Each point is reached from the start by the listed moves, each made once or not at all, plus a little noise. Is the number of moves made odd or even? Then give how often each move was made.

Moves:
(1): [ 39 -18  19 -35]
(2): [32 17 35  1]
Start: [ 24 -17  23   0]
Points:
[ 25 -16  21   0] => even (0, 0)
[ 95 -17  78 -35] => even (1, 1)

Moves:
(1): [ 24  -3  22  11 -14 -33  11   3]
(2): [  4  19 -10  28 -20 -10  40  21]
(3): [-20   3  14  41  13  36 -25 -35]
(4): [-22 -17  -5  10   9  -9  32 -20]
(5): [ -1  34 -18   2  26 -30  10 -24]
(6): [ 58   2   1 -23  19  32   9   7]
(7): [ -9  41  33 -58  -9  30  32 -18]
(8): [-28  -1  11  17  32  -6   4  19]
Start: [ 18   2  31   7   3   0 -12   9]
Points:
[  3  71  77 -22  38 -43  43  -8] => even (1, 0, 0, 0, 1, 0, 1, 1)
[ 66  93  71  -9  41 -15  95  21] => even (1, 1, 0, 0, 1, 1, 1, 1)
[ -4 -10  62  66   9 -12   8 -42] => odd (1, 0, 1, 1, 0, 0, 0, 0)
[ 52  24  39  47 -38 -50  44  33] => even (1, 1, 0, 0, 0, 0, 0, 0)

Moves:
(1): [ 17  33   7   7  -1 -16   7   6   5  14  -8  -4   4  30]
(2): [ 14  20   0  -2 -11  -1   6   0  -4   6  23   3  -1 -10]
(3): [  1   8  19  17   4  10   4  15   3  -4  -9  16  -6 -24]
(4): [ -8  17 -12  -1   7  20 -18  25  -4 -11 -11  -5  -1   2]
(5): [  1  18   6 -11  22  13   1 -12  10   0   4   0   9  -1]
(6): [ 10  16  24 -15 -16   5   5  -1  11 -37  -2  -3 -20  10]
(7): [  1  -1 -13   0  -9  -5  38 -12 -14   2 -13   0   4  -4]
(8): [ -4   6   1 -28   7   3  15  28   3  14   2 -15   9  -3]
(9): [  8   0 -10 -10  -8  -7  -6  -3  12  -7 -15  20  26   0]
(10): [-36  10   5  -6 -15  14  17 -16  17  36 -11  -3  -9 -10]
(11): [  4 -11 -14  24  -8  -3  24  10  20  -7  16 -11   5   7]
(12): [  4  -4  12  -3   3  16   0  -3 -10  -2  12  10   8  13]
Start: [-24  -5   5  -3   6  33 -18   5 -12  11  25 -14  -7  -5]
Points:
[  8  36  24 -20 -17  36  67  33   7  -6  35 -35   5  49] => even (1, 0, 0, 0, 0, 1, 1, 1, 0, 0, 1, 1)
[ -1  50  -7 -40  18  22  39   9   4  32  -3 -12  47  15] => odd (1, 0, 0, 0, 1, 0, 1, 1, 1, 0, 0, 0)
[-39  47  20 -17  13  62  46  20  33  63  39 -37  18  35] => even (1, 0, 0, 0, 1, 0, 0, 1, 0, 1, 1, 1)
[ -3  72  57 -26  13  72  -5  78  -5 -14  12 -18 -12  25] => even (1, 0, 1, 1, 0, 1, 0, 1, 0, 0, 0, 1)
[ -4  33 -20   3  11  72  37  12 -11  -2  55 -18  16   0] => even (0, 1, 0, 1, 1, 0, 1, 0, 0, 0, 1, 1)
[-48  37  18   4 -25  52  44  -4  -9  52  19   1 -21 -53] => even (0, 1, 1, 0, 0, 0, 1, 0, 0, 1, 0, 0)
[-26  89  33 -22   5  50  69  15  10  78  12 -19  -2 -31] => odd (1, 1, 1, 0, 1, 0, 1, 1, 0, 1, 0, 0)
[-47  40  10 -13 -10  95  49  -3  20 -10  22 -27 -10  17] => odd (0, 0, 0, 1, 1, 1, 1, 0, 0, 1, 1, 1)
